Each row is a point. To make a cloud, some directions were put in groups of two or more. Within a group, all points are equally far from the middle, so they leave a hole (a ring in 2 directions, a hollow ball in 3). The other directions are filled evenly. Then the cloud was stretched, turned, moved and blurred a little. Count the holes, and give their numbers of directions, smallest first.
(in the rows, 128 means zero)

Cloud (13 x 2)
[[185  62]
 [104 110]
 [162 126]
 [212 151]
 [159 157]
 [106 137]
 [160 109]
 [148 126]
 [158 146]
 [195 114]
 [147 107]
 [ 81 128]
 [152  66]]
Holes: 0

Cloud (20 x 3)
[[ 76  82  86]
 [139 142 165]
 [167 158 144]
 [149  70 103]
 [130 204 129]
 [138 112 112]
 [190 144 117]
 [153  92 168]
 [129  82 179]
 [101  90 105]
 [ 97  90 195]
 [113 107  50]
 [170 117 105]
 [ 95 176  48]
 [171  98 123]
 [172 127 146]
 [160 152 146]
 [149 109  63]
 [ 96  99 103]
 [141  71 120]]
Holes: 0

Cloud (29 x 4)
[[129  98 124  53]
 [111 158 187  86]
 [120 178  69 129]
 [ 88 132  87  81]
 [ 64 171 127 124]
 [ 95 107 122 167]
 [109 193 107  86]
 [156 105  69 105]
 [ 83 132 133 169]
 [ 82 114 160 159]
 [105 173 138 185]
 [129  65 126 140]
 [ 84  91 133 102]
 [ 72 189 141 120]
 [103  85 173 152]
 [120 149 141  51]
 [ 69 173 138 143]
 [163 148  88 163]
 [144 190 117 121]
 [ 64 168 128 127]
 [124 171  74  88]
 [125  74 130 160]
 [101 130 204 100]
 [179  92 106 132]
 [133  95 119 182]
 [127 165  88 176]
 [ 68 171 160 139]
 [114 176  86 164]
 [131  73 180 112]]
Holes: 1 (4)

Cloud (29 x 4)
[[148 165 180 153]
 [138  94 150 141]
 [ 98 133 149  52]
 [130 109 117 180]
 [138  98  79 135]
 [107 187 192 107]
 [ 69 150 187  64]
 [ 68 140 166  58]
 [185 145  85 155]
 [170 138  69 157]
 [164 139 174 148]
 [148 117  64 147]
 [148 103  77 161]
 [101 148  82 108]
 [136 106 110 178]
 [160 118 173 138]
 [115 182 156 155]
 [ 57 142 141  91]
 [119 104 168 144]
 [153 140 111 195]
 [141 146  66 129]
 [ 58 137 169 104]
 [156 119  90 189]
 [154 108  78 174]
 [102 174 103 109]
 [181 138  89 180]
 [ 84 155 141 155]
 [140 168 185 144]
 [ 92 130 145  56]]
Holes: 2 (2, 2)

Cloud (49 x 6)
[[108 143 115 141  75  69]
 [ 72 141 116 147 167 185]
 [ 86 127 211 137 101 159]
 [139 153  83 142 180 161]
 [156  69 121 135 139 154]
 [138 117 168 199 119  71]
 [104 117  81 170 145 164]
 [128 128 131  72  99  85]
 [175  92 103 118 130  97]
 [ 64 129  89 132 151 147]
 [192 112 110 130 127 149]
 [ 52 149 189 149 151 146]
 [140  70 164 157 180 165]
 [124 127 136  64 139  92]
 [156 104  88 139 149 170]
 [124 131 180 128 221 117]
 [116 111  95 177 156 175]
 [182 161 149 111 159 174]
 [ 76 143 205 109 101 146]
 [ 88  74 117 123 158 107]
 [108  91 115 129 156 195]
 [109 161  93 180 113 139]
 [129 144 207  87 128  81]
 [ 70 177 179 145 164 115]
 [110 115 200 125  98  68]
 [160 150 110 126 179 181]
 [ 98 178 120 115  79 131]
 [ 94 186 192 135 127 153]
 [145  65 170 125 170 104]
 [ 73 157 186 162 179 155]
 [146 157 172  80 130  70]
 [ 80 131  73 143 145 136]
 [163 142  75 107 153 121]
 [135 141 211 186 142  89]
 [ 66  96 143 164 113  85]
 [115 154  77 144 171 158]
 [ 90  88 114 182 122  94]
 [ 55 114 199 160 141 132]
 [ 93 125 192 168 204 157]
 [ 93 111 118  75 147 154]
 [115 103 195 195 129  92]
 [124 107 138 132  60 107]
 [112 179 111 148 194 123]
 [124 156 158  72 152 180]
 [160 101 161 100 162  70]
 [189 144  95 107 126 109]
 [143 189 156  79 133 145]
 [121  98 107 185 148  71]
 [118 166 171 121 111  49]]
Holes: 2 (2, 4)

Cloud (52 x 6)
[[157  87 121 158  94 112]
 [164  35  62 170 115  86]
 [ 87 111 101 123  74 121]
 [126  70 117 156 124 154]
 [163 109 115 148 141 207]
 [101 127 128  63 148 122]
 [ 49  76 122  92 150 174]
 [202 119 110  99 106  80]
 [131  66  99 113 137 170]
 [138  28 108 129 152 201]
 [162  90 104 158 143 104]
 [174 113 100 104 177 141]
 [ 63  74 136 113 131 115]
 [ 99  94  85 142 112 133]
 [161  32 126 133 117  86]
 [129 142 163 141 148 177]
 [113  74  89 123 139 111]
 [122 162 100  76 158 143]
 [ 57 112 153  97 187 204]
 [146 101 150 170 168 120]
 [101  39  92 118 169 171]
 [144 142 139 158  97 150]
 [117  74  88 151 126 139]
 [ 73 165 184 111 157 169]
 [166 193 149 128  90 101]
 [120 152 107 126 100 136]
 [143 160 167 165 114 149]
 [133  58 109 176 126 113]
 [ 64  93  97 136  84 119]
 [144  85  83 111 138 121]
 [ 98 170 149 118  92 161]
 [ 70 128 102  55 168 120]
 [201 146 103 146 116  99]
 [136 100 172 143 128 182]
 [116 215 174  84 101 129]
 [ 90 116  99 113 142 126]
 [202  88 101  84 121 106]
 [115  86 138 163  82  72]
 [121  73 129 144  85 127]
 [166 128 114 110  99 130]
 [108 173 170 146 129 147]
 [182 150 118 102 138 132]
 [120  74 124 216 132 176]
 [160  47 136 104 141 166]
 [117  54  92 158  81 120]
 [ 94 171 127  54 161 162]
 [133  24 145 153 148 150]
 [ 69  77  94  72 136  90]
 [151  60 113 150 153 205]
 [ 63 124 153  98 148 166]
 [126  72 105 142  96 149]
 [112  82 100 183  66  84]]
Holes: 0

Cloud (88 x 8)
[[162 147 186 163 173  55  74 197]
 [120 114 175 130  99 181 113 119]
 [155 116 204 139 140  78  45 150]
 [129 153  90  88 106 187 106  86]
 [ 77 114 153 173 133 102 144 187]
 [180  57 187 153  90  64 122 122]
 [134 152 132  46 123 183 114 116]
 [ 64 117 198 114 145  92 139 159]
 [ 91 149 152 180 124  68 165 132]
 [170  94 153 131 125  68 170 102]
 [101 111 179 155  84 145 163 148]
 [133 168 135 119 175 183 127 148]
 [152  69 122 171 108  84 142 114]
 [ 89 144 106  84 203 157  85 130]
 [ 57  97 194 136  82 120 178 116]
 [192 111 128 145  99 127 111  82]
 [ 59 143 103  93  86 184 164  75]
 [196  56 200 158  65  59 158 104]
 [163 147 162 152 157 137  45 130]
 [ 92 156 159 187 115  86 155 103]
 [171 134 174 158 178 159 105 116]
 [106 132 215 174  94 123 141 165]
 [135 169  64 146 141 134  76 117]
 [169  76 189 132 104 132  80  96]
 [109 149 159 131 161 127  77  99]
 [168 158 113 115 144  99  78 160]
 [ 87 108 120 203 173 102  58 189]
 [ 94  74 109 137 143 108 152  97]
 [ 61 149  67 159 131 127 137 106]
 [ 76  71 140 125  83 159 145 150]
 [ 83 162  99 189 111 143 126 125]
 [ 96 151 128 145 141  94 101 104]
 [169 135 162  91 119 161 137 117]
 [125 140 100 102 170 114 139 131]
 [124 114 174 190  51 110 161 103]
 [147  88 185 147  59  73 104 124]
 [162 161 137 107  56 133 170  93]
 [124 123 101 166 178 101  95 182]
 [ 63 156 109 181 140 143  94 154]
 [153 132 152 125 174 112 129 139]
 [157 110 170 118 131  86  67 136]
 [101  92 178 218  96  33 137 164]
 [196 135 117 156  73  66 129 128]
 [222 145 146 147  84 102 149  93]
 [175 133 118  84 150 152 100 119]
 [ 95 119 140 226 164  95  27 203]
 [ 96 124 140 153 155 111 166 133]
 [ 65 140 148 154 111 122 158 161]
 [ 49  85 136 139 102 104 134 161]
 [ 69  63 161 154  85 130  91 139]
 [161 155 134 103 167 100 104 169]
 [ 91 151 155 187 195 121  65 143]
 [187 123 156 171  93  50 102 120]
 [178 126 146 171 194 146  99 158]
 [129  57 161  95 103  76 152 146]
 [ 57  70 200 151  64  76 120 149]
 [158  86 128 112 133 133  78  96]
 [ 89 154 127 126 111 140 110  84]
 [ 49 133  78 127 133 127 116 118]
 [122  96  96 124 147 133 143 166]
 [ 40 109 125 148 172 139 104 145]
 [ 78 132 121 137  94 163 158 184]
 [ 67 138 120  98  76 124 125 118]
 [ 99 135 198 131 125 100  84 110]
 [157 151 108 150 126 114  87  88]
 [ 82 167 124 110  90 114 226  91]
 [110  71 188 171 103  53 141 208]
 [125 109 185 166 150  75 137 210]
 [175 170 136 126 132 173 131 124]
 [ 71 150 142 108 136 140 170 145]
 [ 88 131 149 146  90 162 126  98]
 [164 142 170 145 117 163 147 137]
 [116 118 147 157  84 159 112  84]
 [ 64 137 101 157 140 150  70 117]
 [ 34  82 138 155 138 133  87 175]
 [162 117 116 160 116 169 136 188]
 [ 52  94 160 175 130 107  66 142]
 [151  94 124 120 139 121 143 164]
 [ 75 130  87 140 167 109 102 158]
 [ 87 109 206 219 124  66 121 217]
 [129 118  93 156 106  79 107 154]
 [167 124 149 177 150 128 152 178]
 [168 125 187 152 151  84 159 116]
 [116 169  89 155 134 134 213 115]
 [185  75 193 150 131 114 130 129]
 [119 173 125 104 120 105  78 171]
 [163 132 164  89 119 150 167 136]
 [149 111  87 113 161 123 120 118]]
Holes: 1 (4)

Cloud (73 x 8)
[[159  75 155  89  99  75 118 130]
 [169 131 146  99 145 145  71 146]
 [140 118  97 168 195 139 128  91]
 [248 114 133 122 127 153 156 118]
 [ 78 114 149 115 105 128 152 206]
 [169  62 182 122  94 147 109 167]
 [151 114 168 188  79 129 184 158]
 [135 148 135 207 109 114 193 121]
 [ 94  61 183 120 106 136 113 124]
 [168  90 204 100 101 105 141  84]
 [140 139  63 221  99 122 151 129]
 [ 93 142 179  80 100 154 119 169]
 [143 123 149 163 165 166 140 168]
 [ 92 156 164  77 126  74  90 110]
 [169  72 162 107 138  83  94 152]
 [124  73 130 175 111 198 121 160]
 [101 128  92 176  60 140 168 156]
 [100  86  84  99  98 162 120 192]
 [136 159 162 135 129 155  98 143]
 [106  63 135 158 149 149 133  93]
 [206  82 134 105 161 136 139  71]
 [224 124 134 124 158 138 109  99]
 [169  80 137 148 130 125 201  99]
 [188 100 161  57 147 113 138  83]
 [137 131  70 120 161 158  88 140]
 [166  42 117 129 111 166 159 142]
 [135  72 118 163  93 148 174 189]
 [152  73  77 108 137 186  93 198]
 [148 186 174 155 102 103 164 146]
 [138 103 210 105 159 111 133  84]
 [112 127 178 127 112 117 204 116]
 [129 100 147 161 111 154 108 224]
 [192  69 124 137 139 119  70 147]
 [155 121 198 125  85 165 184 149]
 [161 127 114 199 102 191 170 155]
 [ 63 160 133 147 147 130  92 146]
 [140  66 168 167 113 139 174 146]
 [135 138 174  69 134  95 103  76]
 [ 94  95 186 119  86 122 119 103]
 [ 93 160 178 112 106 100 164 160]
 [145 122  93 129  74 119 117  97]
 [ 89 186 147 163  83 133 158 122]
 [149 184 167 177 109 109 162 137]
 [214 106  83 195  99 138 163 147]
 [157 107  97 115  60 137 109 143]
 [177  81 121 104 168 175 144 109]
 [105  98  75 193 153 136 107 185]
 [180 132  76 197 101  84 148 108]
 [149 171 158 133  98  53 136  52]
 [176 115 194 160 134 139 169 130]
 [197 128 137 109 164  71 134 116]
 [131 166 178 140  71 146 189 154]
 [ 83 133 191  67 103 104 134 159]
 [ 99 106 151 114 120 176  69 208]
 [148  98  89 141 202 109 120 132]
 [107  72  69 182 144 166  85 144]
 [154 150  94 108 123 149 127 108]
 [132  89 176 171 137 126 116 100]
 [197 137 125 101 103 128 193 125]
 [144 142 105 183  84 186 173 149]
 [160 198 144 153 116 100 111 117]
 [208 120 152  65 116 127 160 134]
 [166 109 108 193 152 181 149 123]
 [120 125 129  74 150  60  86 103]
 [144 136 114 155 100 101 204  93]
 [212 104 134 151  80 106 127 171]
 [154 104 123 131 151 202 151 161]
 [ 48 126 113 158  68 130 128 178]
 [143  82 117  83 175  90 136 125]
 [205  87 141 139 111  73 145  94]
 [ 45  67 157 120 118 119 101 138]
 [171  97 188 140 129 119 113  83]
 [150 116 183 122  39 107 155 157]]
Holes: 3 (2, 2, 4)

Cloud (108 x 9)
[[101 149 118 114  81 140 125  80 118]
 [132 172 120 136 113  94 162 106  80]
 [ 84 141  70  74  81 108 218 162 162]
 [158 213 128 126  95 139 172 147 134]
 [128 115 107  42 132 113 168 169 180]
 [129 194  69 135  87 123 161 100 136]
 [136 100 124  73 116 165  94 142 120]
 [109 127 167 110  96 155 170 125 189]
 [169 161 170  93 118 119 183 168 169]
 [ 95 168 116 165 107 141 158 120  98]
 [147 134 155 121 144  77 190 170 152]
 [124 162 142  65 130 154 167 190 145]
 [132 145  75 119 147  26 166 128 144]
 [ 75  99 172  80 110 146 249 161 132]
 [144 171 151 108 101 113 154 122 190]
 [ 79 190  98 145  87 161 162 152 155]
 [ 87  84 140  54  76 144 183 120 138]
 [ 84 121  95 155  91 159 141 108 132]
 [138 153  88 121 112 110 172 104 123]
 [110 116 107  55 144  84 185 141  56]
 [114 149  43  99 110 118 194 133 161]
 [145 141 163  76  78 163 141 156 123]
 [107 155 178 182 140 128  93 139 106]
 [122 141 167 123 116 151 198 141 155]
 [121  99 175  74 109 179 167 149 183]
 [152 106 146  77 139 172 121 138  94]
 [138 152  65 137 106  18 154 117 112]
 [134 167  95 122  93  72 109 108 101]
 [ 85 139 164 152 116 134 204 140  96]
 [127 140 145  98  63  77 160 114 183]
 [ 67  96 138  95 104 174 123 121  89]
 [149 173 111  97  50  99 156 123 153]
 [110 187 155 128  82 184 153 158 148]
 [ 91 114  97  82  64 124 142  93 148]
 [107 148 163 114  92 197 113 174 170]
 [177 131 127  88 130  71 104 145 175]
 [154 194 124 135 151 126 181 137 143]
 [142 132 142 129  91 143 166 196 149]
 [ 54 141 135 110  64 180 157 142 162]
 [104 145 108  96  86 110 132 116  90]
 [131 137 149 147 162 211 121 184 108]
 [158  95 173 113 117 129  94 112 128]
 [128 147  67 115 127 103 183 120 127]
 [ 98 146 152 176 109 146 164 132 118]
 [163 138 144 132  70 146 115 137 125]
 [146 106 146  46 109 176 181 154 117]
 [106 156 151 127  85 194 130 139  78]
 [ 68 113 102 107 116 126 199 204 123]
 [ 77 164 117  75 144 185 183 163 148]
 [141 198 108  98  87 118 140  74 133]
 [ 95 106 148  64  92 112 183 104  96]
 [128  90 153 114 161 115 158 143  92]
 [118 167  39  93  55 109 159 112 143]
 [152 147 152 123 194 157 114 165  96]
 [111 153 148 161  74 174 145 120 179]
 [106 142  71  70  98 135 216 175 128]
 [ 54 135 147 119 152 114 163 138 103]
 [144 145 135 149 137 170 135 164 174]
 [171 129 111 101  73  67 126 142 108]
 [ 95 106 131  77  71 153 198 198 146]
 [165 194 138 120 151 183 143 158 174]
 [114 141 188 123  93  99 141 147 161]
 [106 150  38 102  91 173 156 119 179]
 [168 110 173 123 117 170 125 144 105]
 [ 88 186 108 174 101 157 146 160 132]
 [136 128  92 151 103 195 102 179 153]
 [ 90 127 117 111 131  58 147 116 131]
 [116 172 128 135  73 181 143 144 109]
 [149 112 131  69 187  76 175 156  85]
 [ 88 101 121  80 103 117 175 133  66]
 [ 86  96 127  95 149 125 191 154  62]
 [130 135  78  60  95 195 103 123 172]
 [ 96 112 145 135 161 191 145 170 153]
 [164 101  70  96 133  91 141 138 130]
 [ 50 167 163 122 146 165 168 134 132]
 [ 97 126 146  43 138 156 172 141 144]
 [117  99 165  95 116 152 152  99  98]
 [103 131  84  85 104  82 112 149 126]
 [167 176  55 127  76 143  92 136 138]
 [133 124  70  50  76 156 131 141 163]
 [144 146 105 100  85  49 152  89 110]
 [154 131 139 122 159 114 164 182 144]
 [137 121 151 116 141  73 133 138 167]
 [144 109 117  92 156 100 193 190 144]
 [134 192  94 184 130 117 107 134 176]
 [113 124 128 107 151 104 144 193  76]
 [ 83 157  97 101 164 134 132 166  98]
 [172 174 119  94 133 156 156 153 191]
 [ 98 133  81 120 125 108 191 145 167]
 [ 78 107 129  77 136 162 169 176 165]
 [ 79 142 109 155 131  86 130 124 143]
 [170 146  93 133 126  76 145 187 126]
 [166 113 142  46 134 136 177 129  95]
 [139 167  96 122 103 159 158 111 188]
 [118 115 176  88 171 176 106 126 118]
 [121 141 174 160 132  85 157 170 126]
 [115 183  94 115 133  49 143 113 155]
 [116 180  88 127 114  72 178 187 134]
 [ 65 166 156 119 118 167 157 180 131]
 [103 150 119 129 107 126 190 194  91]
 [ 97  96 141  99 143  68 174 123  82]
 [124 137 168 125 152 142  95 177 109]
 [122 107  93 103 131  63 167 116 101]
 [ 51 138 107  98  94 198 133 141 180]
 [115 101 207  62 132 205 150 155 150]
 [180 154 128  63 110 109 209 130 161]
 [157 133 180  59 157  91 158 115 120]
 [153 178  82 137 114  35 185 149 164]]
Holes: 2 (3, 3)

Cloud (96 x 9)
[[154 115  68  94  65  94 108 176  98]
 [119  69 145 100  88 193 154  92 153]
 [156 115 189 157 157 124 106  82 209]
 [ 94 155 173 145 113  88 165 155 186]
 [139 105  75 126 172 155 129 101 137]
 [161 223 109 152 126 117 123 136 139]
 [117  70  93  86 132  70 170 104 135]
 [121 169 180  59 129 125 160 163 164]
 [186 106 132 142 143 185 120 108  93]
 [123 167 155  94 105 116 103 179 138]
 [190 176 131 156 125 151 106 130 177]
 [143 165 122 115 104 115 219  86 104]
 [161 147 157 104  73 125 132 175 141]
 [184 105 132 163 134 161 100 163 197]
 [169 101 149 125  65 121 123  65 115]
 [ 93 122  89 125 172 141 133 165 127]
 [150 117 151 141 162 128 112 114  98]
 [142 114  56 137 122 164 146  73 113]
 [116 131 148  78  80 112 101 177 151]
 [126 131 121 196 146 182 141 148  71]
 [144 118  82 127 186 130 113 136 157]
 [139 133  78  98  61  99 135 178 110]
 [ 83  94  89 142 148 124 116  89 187]
 [177  74 132 185 116 101  84  96 179]
 [145 109 178 182 103 108 139 112 142]
 [125  79 200 145 157 113 162 129 217]
 [209 138  96 121 133  95 117 137  97]
 [ 63 110  86  99 176 108 135 123 164]
 [110 165 101 174 139 104 107 181 128]
 [153 120 115  64 112 136 209  91 165]
 [124  82 188 111 182 128  90  91 155]
 [148 183  78 201 122 182 133 215 127]
 [131  63  87 165  96 117  71 112 139]
 [ 68  71 115  41 143 137 124 171 145]
 [117 147 116 187 133 200 135 126 110]
 [ 50 131  64 128 147  97 157  81 142]
 [107  77  96 112 126  74 130  73 117]
 [137 193 110 190 150 170 151 166 182]
 [120  29 129 128 139  97 171  76 191]
 [145 148 132 213 116 155  89 185 127]
 [124 135 175 139 186 171 209 107 143]
 [ 98 121  91 110  96  90 133  84  86]
 [ 79 133  93  91 123 160 136 157 193]
 [126 111 122  93  58 106 128 167 157]
 [134  92 173 151 186 152 183  75 196]
 [184 106 190  99 156 130 181  66 181]
 [111 163 158 101 106 128 122  73 191]
 [115  95  86 149  73 124 123 177 167]
 [ 91  94 130 104  84 110 171 184 155]
 [147  60  67 104 107  86 165 136 126]
 [129 171 140 121 182 182 176 170 101]
 [141 116  94  72 118 183 133  99  97]
 [135 133 115 123  33 131 176 160 120]
 [106 127  82 125  97  84  97 147 154]
 [ 92  80  87 156  86 121 131 105  92]
 [106  90 100 131 102 104  73 139 164]
 [143 179 156 142 126 179 205 153 178]
 [ 67 156 127  54  94 147 108 145 146]
 [ 91 111 101  66  94 110  87 139 102]
 [ 44 142 121 112  97 148 139 114 181]
 [108 156 212 114 171 134 201 126 120]
 [165 105 214  96 141 146 172  94 159]
 [122 163  50 101 102 168 176 153  76]
 [158 214 128 165 127 118 121 150 149]
 [139 110 125 115  26 139 110 135 144]
 [140  78 144 104  99 203 170 107 126]
 [ 92 140  53 181 134 123 140 159  75]
 [113 121 135  93 120  90  88  87 116]
 [200 110 166 142 113 106 144 131 181]
 [150 105 111 129 161 164  97 172  96]
 [119 222 113  83 150 123 179 121 154]
 [137 167  75 126  79  92 123 180  79]
 [ 78  66 167 157 150 138 155 111 161]
 [159 167 142 148 151 162  93 109 124]
 [ 66  71 158 155 144 117 152  95 188]
 [130 181 133 130 163  91 169 125  97]
 [ 90 124 161 150 153 179 211  93 196]
 [106 158 184  91 144 211 159 197 194]
 [128 136 167 143 137  78 185  45 147]
 [170 153  67  92  73 100 165 136  88]
 [118 112  74  85  52 164  71 149 117]
 [137 129 153 221 132 143 127 126 119]
 [131 134  76 130  40 110 132 144 151]
 [178  95 175 141  91 111 152 137 136]
 [155 145 105  90 127 150  99  53 162]
 [158 176 152 161  93 128  92 143 141]
 [144 120  46  88  91  70 101 117 126]
 [157 156 112 166 150 165 237 137 148]
 [ 96  58 110 144 115 114 103  88 168]
 [197  90 112 129 158 145 166 156 183]
 [114  90 132  99 155 173  88 180 200]
 [151  79 138  59  88 168 171 115 196]
 [ 86  92 164 191 115 160 171 174 153]
 [126 179 117  79 109 153 102 116 124]
 [126  83 179  94 147 109 155 180 168]
 [148 117 191 118 100 146 110  82 115]]
Holes: 2 (3, 3)
